Each row of a before or after table is a point. The points were changed in one or more steps. Then noise was added and the rows were shuffled. The steps act on columns, c1 being the first. What was done? A step turns or swaps two columns, mirrors them in a line or flattens them onto one, adds a multiple of one to another, or multiplies or shifts one. Angles are multiples of 10 degrees, from the lower column toward the higher: turns from -170 to 170, lines from 10 to 170 but not 90. Use the fewest steps. Two steps may share a column if one is a turn and the other turns, adds or multiplies; they go together, in the order done. Otherwise the lowest column goes first.

Before, 13 rows:
[[ 0.13  0.31 -0.28]
 [-0.04 -0.18  0.00]
 [-0.34  0.31 -0.27]
 [ 0.03  0.24 -0.31]
 [ 0.17  0.10 -0.40]
 [ 0.16  0.20  0.14]
 [-0.30  0.30  0.00]
 [-0.27 -0.05 -0.12]
 [ 0.02 -0.14 -0.10]
 [-0.29 -0.05 -0.03]
 [ 0.04  0.06  0.02]
 [ 0.09  0.36  0.08]
 [-0.15  0.21  0.15]]
After:
[[ 0.14 -1.33 -0.27]
 [-0.14 -0.57 -0.31]
 [-0.26 -0.63 -0.28]
 [-0.25 -0.28  0.15]
 [ 0.12  0.42  0.01]
 [ 0.28 -0.32 -0.04]
 [-0.25 -0.79  0.08]
 [ 0.11 -1.23  0.01]
 [-0.21 -0.03 -0.41]
 [ 0.02 -0.78  0.16]
 [-0.06 -0.09  0.01]
 [ 0.06  0.39 -0.08]
 [ 0.25 -0.29 -0.11]]
Steps: turn c1 and c2 by 150 degrees; multiply c2 by 3

Before (12 x 8):
[[ 0.01  0.47  0.37  0.19 -0.11  0.07  0.15 -0.17]
 [-0.05  0.06 -0.16 -0.12 -0.08  0.03  0.52 -0.26]
 [-0.31  0.43 -0.01  0.51 -0.34 -0.20  0.21  0.26]
 [-0.49 -0.24  0.22  0.08 -0.17 -0.05  0.31 -0.31]
 [ 0.48 -0.61 -0.15  0.89 -0.06  0.16 -0.70  0.01]
 [-0.21  0.18 -0.13  0.04 -0.06 -0.29  0.02 -0.36]
 [-0.21 -0.04 -0.23  0.27 -0.35 -0.08  0.25 -0.50]
 [-0.48  0.19  0.12  0.19 -0.01  0.16  0.19 -0.52]
 [-0.13 -0.10  0.01 -0.02 -0.65  0.19  0.12 -0.49]
 [ 0.43 -0.84  0.07  0.52 -0.06  0.11 -0.66  0.29]
 [ 0.11 -0.51 -0.33  0.40 -0.07  0.48 -0.70  0.25]
 [-0.24  0.13  0.02 -0.01 -0.33 -0.24 -0.17 -0.22]]
After:
[[-0.38  0.14  0.09  0.09  0.10  0.24  0.36 -0.31]
 [-0.22  0.17 -0.12  0.06 -0.29 -0.07 -0.03 -0.35]
 [-0.26  0.45 -0.07  0.67 -0.18 -0.34  0.20  0.27]
 [ 0.28 -0.08  0.09  1.16  0.35  0.52 -0.69  0.03]
 [-0.12 -0.16 -0.06  0.51  0.61  0.32 -0.74  0.24]
 [ 0.25 -0.07  0.29  0.67  0.39  0.74 -0.59  0.29]
 [-0.14  0.36 -0.32  0.35  0.05  0.07  0.17 -0.49]
 [ 0.09  0.09 -0.31 -0.15  0.02 -0.07  0.43 -0.26]
 [ 0.09  0.15  0.29  0.23 -0.04 -0.46  0.27 -0.17]
 [-0.07  0.54 -0.04 -0.03  0.43  0.01  0.14 -0.49]
 [-0.29  0.41  0.05  0.00 -0.14 -0.04 -0.14 -0.24]
 [-0.42 -0.03  0.04  0.24  0.11 -0.25  0.22 -0.52]]
Steps: turn c3 and c7 by 20 degrees; add 0.3 times c7 to c1; turn c2 and c6 by -110 degrees; turn c2 and c5 by 110 degrees; multiply c4 by 1.3
